Each row is a point. The points of each table are mixes of a few directions, plus a little noise. Count the directions of each table, and those that both share. Where both have some left over, give the other angles between the two spaces (their principal angles), to ten degrees, smallest first.
In the rows, zero is written as 128.

First, 7 rows:
[[143 179 144]
 [121  92  98]
 [167 233 124]
 [115  71  93]
 [108  77 135]
 [104  66 135]
 [138 178 167]]
Second, 7 rows:
[[ 45 157 110]
 [107 136 123]
 [143 122 131]
 [211  97 145]
 [ 89 142 119]
 [228  91 149]
 [ 71 149 115]]
Directions: first 2, second 1, shared 0; angles 90

First, 9 rows:
[[139 146 124 125 171  21  30 151]
 [102 159 144 148 107 158 145 138]
 [158 169  99 208 172  77   7 148]
 [115 142 138 133 120 133 130 135]
 [154  79 147 132 120 150 137 132]
 [112 102 159  86 102 145 182 127]
 [120 100 113  68 118 151 203  96]
 [107 182  94 175 115 197 160 109]
 [144  74 133  78 128 120 158 116]]
Second:
[[150  99  91 127 128 182 174  92]
 [ 89 157 197 109 116  57  87 180]
 [119  82 148  73  97 174 217 110]
 [128 147 127 145 138 107  94 138]
 [118 100 147  91 107 152 183 121]
 [129 139 125 140 135 116 107 133]
 [163 172  63 211 176 109  34 122]]
Directions: first 4, second 2, shared 2

First:
[[100 123 127 114  28 186  85 121 133 156 114]
 [121 155 113 136 175 119 213 123 163 168 146]
 [136 142 215 148 186  56   9 171  84 139  39]
 [151 113 181 136 103  83   8 156 101  88  76]
 [114 110 113 117 230 153 135 116  38 116 142]
 [123 116 100 117  77 164 145 112 140 118 154]
 [149 123 130 133  77 108 115 133 164 100 130]
 [142 100  86 116 112 153 156 109 119  76 175]
 [145 124 108 131 155 114 170 122 137 102 156]
 [ 98 175 106 134 137 146 244 116 202 217 146]]
Second (9 x 11):
[[129 114 158 107  81 160 122 100 108 152 135]
 [146  94 168  97  67 181 101  97  87  21 135]
 [117 138 129 129 123 123 141 122 137 227 130]
 [122 154  80 162 203  75 142 171 163 121 117]
 [113 161  83 161 197  72 152 165 169 202 119]
 [136 103 168  99  65 175 113  93  96 106 136]
 [138 115 135 121 119 142 115 126 114  45 128]
 [108 175  62 177 230  47 161 183 188 222 115]
 [142  98 169  98  66 179 106  95  90  56 136]]
Directions: first 4, second 2, shared 0; angles 30, 40

First (9 x 18):
[[ 95  89 161 107 140 144  70 167 119 178 127  53 136  97  76 194 116 218]
 [123 116  91 124 107 142 128 117 132 143 122 138 131 121 127 140 125 142]
 [134 133  82 131  98 139 143 108 129 132 124 147 123 130 131 134 123 126]
 [102  92 210 114 185 117  78 174 133 136 130  83 148 110 112 126 138 157]
 [134 143  48 130  64 156 145 100 115 158 124 126 110 126 108 183 105 162]
 [145 148 110 138 120 121 156 108 131 105 128 164 123 143 152  98 133  86]
 [135 146 249 135 208  84 118 166 128  81 142 111 133 144 142  73 147  79]
 [123 106 115 124 133 128 128 121 143 122 122 157 143 124 149 100 141 113]
 [162 180  85 149  97 121 183  90 123  97 132 175 106 157 153 105 124  69]]
Second, 9 rows:
[[127  79 129  85 118 130  84 155 143 103  81 147 125 140 139 128 150  74]
 [139 118 157 141 102  90  81 132  73 130  87 147 163 157 117 120 154  40]
 [125 154 151 143 139 112 153 119 165 151 151 110 158 113 158  98 105 161]
 [112 118 104 127 125 160 151 141 125 134 141 127 118 124 130 152 118 146]
 [181 155  69 132 153 155 168  62 190 106 182 122  59  81 114 128 155 219]
 [ 88 116 154 112 129 122 103 169  86 122 101 127 135 156 114 141 104 100]
 [138 113 154 130 108  97  88 134 105 129  91 144 161 148 132 113 148  56]
 [122 198 150 155 169 107 166  96 141 136 181  90 111 112 112 108  84 227]
 [119 100  83 128 107 177 156 143 123 139 138 138 124 122 139 163 134 128]]
Directions: first 3, second 5, shared 0; angles 40, 40, 60

First, 10 rows:
[[144 127 146  77 140 122 133 161  85 136  92  98  98 134 148 125  79 144
  180 140 148 150 124 119]
 [114 131 161  83 118 131 126 119 129 101 129 110 133 124 140 102  92 125
  105 101 165 140 117 152]
 [139 143  96 167 129 114  93 150  97 154 113 107 160 153  98 119 206 173
  130  94 118 116 102 111]
 [126 122 120 192 153 163 146 105 174 150 125 140 176 108 114 151 148 112
  110 145  93 114 156 146]
 [111 109 130 160 138 182 143 116 205 148 168 127 122 104 139 151 111 121
   93 154  85 100 160 140]
 [120 117 131 134 127 141 153 111 169 121 168 162 102 126 153 142 121  91
  104 165 101 124 157 123]
 [119 134 115 141 115 125  95 131 122 130 126 106 146 122  96 119 147 163
  120  87 138 109 100 132]
 [139 125 129  95 125 104 130 141  88 120 105 130  97 120 126 134  87 129
  178 138 148 141 119 118]
 [130 153 127 132 119 109 102 133 101 122 124 112 172 172 122  87 206 146
   88  78 145 136 101 126]
 [137 118 129 100 120  91 162 114 107  96 133 187  75 119 142 149  82  73
  170 178 136 150 143 113]]
Second, 9 rows:
[[121 130  99 157 111 114 107 124 133 127 148 140 127 125 100 133 163 140
  118 112 117 104 111 117]
 [139 124 185  68 160 154 169 136 120 129  88 108 130 133 180 116  57 103
  149 158 150 171 158 147]
 [138 125 171  83 153 149 159 134 122 128  98 113 130 131 167 120  75 107
  142 151 144 162 152 142]
 [134 125 154 100 142 139 147 132 124 127 108 118 129 131 152 122  95 114
  137 143 140 150 142 138]
 [129 129 132 123 131 130 130 131 129 129 125 126 127 128 132 128 121 125
  127 130 130 132 129 129]
 [122 129 102 155 112 116 109 125 133 128 148 137 126 126 103 133 160 140
  118 113 119 107 115 120]
 [127 129 128 129 127 127 128 126 131 128 129 129 129 127 127 128 128 128
  129 127 128 129 128 127]
 [106 134  31 231  74  81  57 114 144 126 201 163 124 119  38 147 249 174
   93  74  86  50  75  93]
 [133 125 151 104 141 139 145 130 123 128 110 121 130 131 149 125  98 117
  138 140 137 147 140 136]]
Directions: first 6, second 1, shared 1
